Each row is a point. Examples show where two turns around zero, p and q, send a point. Where does a point land after both, in the order given? Backwards means that the second turn is done in reverse. Each puzzle has new turns, and all numbers are rounded.

Turn p:
 0.59  1.46 -0.42 =>  0.81  0.27 -1.39
-1.13 -1.89 -0.58 => -0.25 -1.22  1.90
1.27 0.06 1.28 => -0.47  1.74 -0.15
-0.13 -0.69  2.06 => -1.91  0.92  0.47
-0.55  0.22 -0.64 =>  0.30 -0.80 -0.17
-0.06  0.85 -1.70 =>  1.53 -0.91 -0.67
Turn q:
-0.99 -0.85 -0.18 => -0.55 -1.02  0.63
0.37 2.64 0.21 =>  1.09  0.55 -2.38
 1.75 -0.34 -0.41 => 0.78 1.43 0.83
-0.77 -0.11 -0.81 =>  0.37 -1.03  0.25
-0.36 -1.34  1.18 => -1.69  0.07  0.68
Where do these land?
p, then q: -0.71  0.83 -0.66 =>  0.34 -0.07  1.23
q, then p: -0.45  0.26  0.51 =>  0.20 -0.66  0.24
q, then p backwards: -0.14 -0.54 -0.73 => -0.20 -0.69 -0.58
p, then q backwards: -0.68 -0.21 -0.02 => -0.62 -0.35 -0.02
p, then q backwards:  3.41 -0.10 -0.69 =>  3.23  0.86 -0.98
q, then p: -1.43 -0.24  1.59 => -0.42 -1.99  0.71

Turn p:
 0.26 -1.04 -0.48 -0.25  1.43  0.12 => -1.26 -0.67  0.37  0.75 -0.75  0.45
-0.45  0.37 -0.44  0.19 -0.69  1.76 => 0.33 1.62 0.75 0.57 0.63 0.36
-0.64 -0.15 -0.05 -0.21  1.15  0.24 => -0.94 -0.24  0.16  0.84  0.15 -0.41
-1.26  0.18  0.50  0.18  1.32  0.35 => -0.92 -0.12 -0.37  1.26  0.77 -0.77
-0.22  0.41  1.50 -0.82  0.58 -0.33 =>  0.53 -0.70 -0.49  0.78 -0.27 -1.38
-1.20  0.17 -1.68 -0.56 -0.38 -1.46 => -1.38  0.09  0.56 -1.94  0.39 -0.87
 4.46  1.60  2.04  0.46 -0.47  0.22 =>  4.30 -2.23  0.10  0.58 -0.57  1.71
-0.69 -0.57 -0.69  1.23 -0.87 -0.49 => -0.69  0.79 -0.84 -1.10  0.51  0.71
-0.26 -0.99 -0.71 -0.21 -2.07 -0.40 =>  0.01  1.47 -0.24 -1.74 -0.87  0.21
Turn q:
-0.42  0.37  0.94  0.38  0.15 -2.32 => -1.89  0.37 -0.09 -0.19 -1.22  1.22
-1.73  0.59 -0.02  1.04  1.08 -0.64 => -0.73  1.11 -1.79 -0.18  0.18  0.98
-1.30 -2.75 -1.57 -0.84  0.88  1.90 =>  2.55 -1.91 -1.23  0.54  1.91  1.07
-1.93  1.49  1.26  0.24  0.05 -0.64 => -0.59  1.44 -1.19 -1.63 -1.04  0.66
 1.61  0.13 -0.33 -0.35 -0.21  1.08 =>  0.40 -0.37  1.08  0.27  0.65 -1.45
 2.46 -0.10  0.04  0.23 -0.31  1.06 =>  0.14 -0.04  2.01  0.65  0.92 -1.42
-1.01  0.84 -0.38  0.63 -0.88 -1.35 => -0.47  0.83 -0.91  0.49 -1.67  0.32
 0.61 -0.68  0.48 -0.06 -0.71  0.63 =>  0.77 -0.11  1.16  0.00  0.08  0.05
 1.71  0.12 -0.42 -1.28 -0.05  0.29 => -0.18 -1.32  0.95  0.04  0.18 -1.46
Where do these land?
q, then p: -0.94  0.53 -0.10  0.31  0.98 -2.29 => -1.15  2.12  0.59 -0.31  1.05 -0.33
q, then p backwards:  0.19 -0.68  0.64 -1.27  0.16 -0.04 =>  0.92  0.45 -0.69 -0.07  0.29 -0.97
q, then p:  0.34 -1.24 -0.84  0.79 -3.62  1.87 =>  3.31 -1.45 -1.09 -0.41 -0.30  2.26
p, then q:  1.08  1.59  0.02 -0.49  0.46  0.09 => -0.57 -0.31  1.53 -0.05  0.86  0.80
q, then p backwards: -1.39 -0.01  0.37 -0.18 -0.30  0.71 =>  0.56 -0.04  0.38  0.49 -1.37 -0.33
q, then p backwards: 1.22 0.19 0.87 0.87 0.03 0.55 => -0.70  0.74 -1.08 -0.52 -0.17  0.92
p, then q backwards: -0.50 -0.37 -0.96 -0.02  2.29 -0.89 =>  1.41 -0.13 -0.21 -0.83  1.31 -1.69

Turn p:
 0.51  0.41  0.06 -0.97 -0.61 -0.15  1.21 -0.22 -3.03 -0.95  0.06 =>  0.50  0.85  0.69 -0.52 -1.30 -1.52  1.88  0.30  1.09  1.69 -0.08
 0.95  1.45  0.37 -0.08 -1.56  0.49 -0.94  0.64  1.84  0.05 -0.57 => -0.50 -1.13  1.87  0.77  1.32  0.38 -0.85 -0.17  1.13 -1.11 -0.21
 0.42  0.13 -0.59 -1.07  0.29  0.32  0.08  1.21  1.44  1.52 -0.15 =>  0.37  0.73  0.42  0.41  0.80  1.51  0.32 -0.76  0.12 -1.77  0.00
-2.42 -1.00  0.78 -0.90 -0.56 -0.97 -0.53 -0.68  1.53 -1.06 -0.32 => -0.51  0.69 -1.04  1.91 -0.02 -0.83 -2.16 -0.57 -0.54  0.25 -1.52
-1.11  0.51  0.83 -0.82  0.13 -0.49  0.32 -1.15  2.45  1.27  0.04 =>  0.51  0.28 -0.45  2.15  0.49  0.50 -1.74 -1.36 -0.20 -0.72  1.04
 0.91  0.20 -0.41  0.91  0.34  0.78  1.15  0.90 -1.95 -0.83  1.35 =>  0.68 -0.60 -0.54 -1.13 -0.15 -0.46  2.30  1.56  0.58  0.55  0.16
-1.40 -1.57  2.11  0.35 -0.34 -1.12 -0.15  0.39  2.30  0.83  0.19 => -0.99 -0.20 -1.94  1.49  1.93  0.17 -1.26 -1.89 -0.63 -0.04 -0.51
 1.85 -0.13 -1.12  0.86  0.76 -1.41  0.54 -0.02 -2.05 -0.75 -0.57 =>  0.83 -0.30  0.81 -2.55 -0.73 -1.37  1.34 -0.12 -0.99  0.47  0.07
-2.01 -0.80 -0.50  1.21 -1.13 -0.32  0.54 -0.85  1.54  1.00 -0.15 => -1.48 -0.80 -1.27  1.83 -0.72 -0.26 -0.64 -0.72 -1.16 -1.17  0.41
-0.41  0.53 -0.09  0.78  0.77  0.12 -0.60  0.61 -2.74  0.36 -0.65 => -0.32 -0.16  0.67 -0.94 -1.07  0.98  1.42  0.47 -0.83  1.98 -0.19
 0.63 -1.29  0.39 -1.00 -0.88  1.30 -1.11 -0.90  1.51  0.84 -0.34 => -1.58  1.03 -0.12 -0.15  0.52  0.59 -1.70 -0.45  1.34 -1.19  0.55
 1.50  1.13 -0.55  0.57  1.01  0.00 -0.63 -0.62 -2.68 -0.76  1.53 =>  1.60 -1.02  0.23 -2.30 -1.37  0.06  0.78  1.12  0.90  1.55  0.46
 0.04  0.13  0.74 -0.01  0.73  1.48  0.31 -0.30  2.20 -0.21 -1.29 => -0.45  0.80  0.50  0.91  1.79  0.23 -1.32  0.96 -0.60 -0.81  1.08
 0.55  0.31 -2.00  0.18  1.03 -0.02 -0.20  0.98 -2.35 -1.31  0.88 =>  1.34 -0.19  0.17 -1.89 -1.48  0.03  1.61  1.62 -0.17  0.31 -1.23
Turn q:
-0.99 -1.25  0.83  0.86  0.64  1.32 -0.93 -0.06  0.90  2.12 -0.28 => -0.91  0.23 -0.62  2.76 -0.01  0.67 -0.30  1.00 -0.22 -0.54 -1.27
 0.07 -3.28 -0.98 -0.85 -1.15  0.17  0.16  1.10 -0.40  0.59  1.26 => -0.20  2.72  0.70 -0.60  0.81  2.24  0.46 -0.11 -0.15 -0.98 -1.38
 0.97 -1.16 -0.13  1.38  0.46  0.64 -0.59 -1.81  2.12 -1.01  1.41 =>  0.70 -0.95  1.48  1.45  0.73  1.64 -1.77 -0.86 -1.66 -0.22  0.59
 1.09  2.17 -1.52 -0.28 -0.61  0.32 -0.18  0.56 -1.21  1.34 -0.29 =>  1.10  0.04 -0.97 -0.94 -2.71  0.07  0.78  0.59  0.60  0.87  0.09
 0.35  0.75 -0.11 -2.19  1.37 -0.60  0.24 -0.89 -1.00 -1.42 -0.27 =>  0.09 -1.67 -0.42 -2.00  0.62 -0.19 -0.40 -1.06  1.72 -0.18  0.08
-0.41  1.10  1.85  1.67 -0.33 -0.01  0.76  1.06 -1.19  0.32  0.48 => -0.25  0.61  0.29  1.13  0.34 -1.26  1.40  0.66  0.45  2.12  0.75
 1.31 -0.43 -0.32 -0.21  0.13  0.27 -0.45  1.44  0.66 -0.26 -2.83 => -0.02 -0.67 -1.60 -1.26  0.37  0.17  0.30  2.28 -1.41 -0.95  0.07
-0.03  0.27  0.41 -0.60  0.42 -1.54  0.39  0.08  1.08  0.16  0.59 => -0.62  0.12 -0.33  0.16  0.18 -0.05  0.14 -1.09  0.27 -0.84  1.52
-0.56  0.29 -0.75  0.79 -0.93 -0.78  1.23  0.44  0.33  0.18 -0.75 =>  0.22  0.54  0.25 -0.17 -0.56 -1.19  1.29 -0.14 -1.11 -0.61  0.17
 0.45 -1.53  1.58 -0.34 -0.86  0.37  0.50 -1.40 -0.92  0.18  0.86 => -0.78  0.05  2.38  0.33  0.76  1.03  0.17  0.45  1.23  0.08 -0.34
-1.47  1.21  0.22 -1.44 -1.00 -0.34 -1.24 -0.68  0.39 -3.79  0.17 =>  0.21  0.01  0.77 -2.08  1.03 -2.41 -3.23 -0.86  0.27  0.17  0.53
-0.61  1.72  0.44 -0.83  1.85  0.78  0.90  0.54  0.09 -0.05 -1.36 =>  0.89 -1.50 -1.92  0.26  0.49 -1.52  0.50  0.34  1.17 -0.34  0.01
-0.19  0.14 -1.52  2.04  0.02 -0.60 -0.80 -0.39 -0.86  1.65  1.02 => -0.44  0.47 -0.02  0.99 -2.04  0.80  0.67 -1.21 -1.14  1.44 -0.83
Where do these land?
q, then p:  1.81  1.69 -0.24  0.51 -0.93  0.71  0.59 -1.45  1.27 -0.95 -2.56 => -0.59  0.58 -1.32 -1.91  1.03 -1.05  1.35 -1.10  1.60  0.41 -2.31
q, then p: -0.10  0.30 -1.75  0.89 -0.98 -0.08 -0.23  0.40  1.26 -0.45  1.21 =>  0.19 -0.99  1.13 -0.94 -0.99 -0.21  0.08  0.00  1.57  1.12  0.70
q, then p backwards: -0.18 -0.79  2.36  0.96 -1.25 -0.16  0.29  1.65 -1.65  0.16 -0.06 =>  0.06 -0.31  1.54 -0.28 -0.08  2.13  0.96  0.89 -1.50 -1.09 -1.44
p, then q backwards: -1.49  0.18  0.44 -1.46  2.59 -0.32  1.04  0.28  1.16 -0.09  0.95 =>  0.03 -0.21 -1.06  0.75  0.58  2.06  0.08  2.15  1.53  0.04  1.22
p, then q backwards:  0.28 -0.92 -1.62  1.34  0.13 -1.64 -0.75 -0.34 -0.25 -0.20  0.34 =>  0.01  0.54 -2.05 -0.22  0.21 -0.75 -0.49 -0.75 -0.01 -0.55 -1.64
p, then q:  0.31  0.61  0.13  0.17 -2.28 -0.60 -0.44  0.53 -0.22  1.97 -0.08 => -0.21 -0.56  2.09  1.51  0.93 -0.58 -0.49 -0.24 -0.26 -1.21 -0.67
p, then q:  1.46 -1.44 -0.86 -0.17 -0.96  0.67  1.29  0.24 -0.37 -0.30 -1.59 => -0.27  0.08 -0.05 -0.68  0.85 -2.17  0.24 -1.47  1.13 -0.25  1.14
p, then q: -0.50 -0.14 -0.50  0.09  2.43  1.18 -1.53  0.27  0.45  0.60 -1.13 =>  1.09  0.33 -1.09 -0.18 -0.04 -0.09 -0.83  1.42  1.64  1.67 -1.16
p, then q backwards: -0.04  1.50 -0.43 -1.55  1.94 -0.39  1.10 -0.45 -1.09 -1.24  1.55 =>  0.72  1.81 -1.08  0.29 -0.88  2.44  1.16  1.31 -0.24 -0.03  0.67
q, then p: -2.93  0.68  0.82 -1.41 -0.64  0.79 -0.41 -1.37  0.16 -1.21 -0.70 =>  0.29 -0.56  0.62 -0.36  0.72 -0.44 -2.52 -1.68 -1.55  0.60 -1.79
p, then q:  0.72 -1.67  1.47  0.10 -0.26 -0.08 -1.72  0.82 -0.12  0.40  0.12 => -0.03 -0.99 -1.19  0.54 -0.37 -0.36 -0.97 -0.41  0.76 -1.62 -1.44
q, then p:  0.66  0.01  0.17  0.53  0.22 -0.09  0.78 -0.57 -0.60  1.31  1.94 => -0.80 -0.77 -0.53  0.83  0.67 -0.16  0.01  0.36  0.54 -0.37  2.09
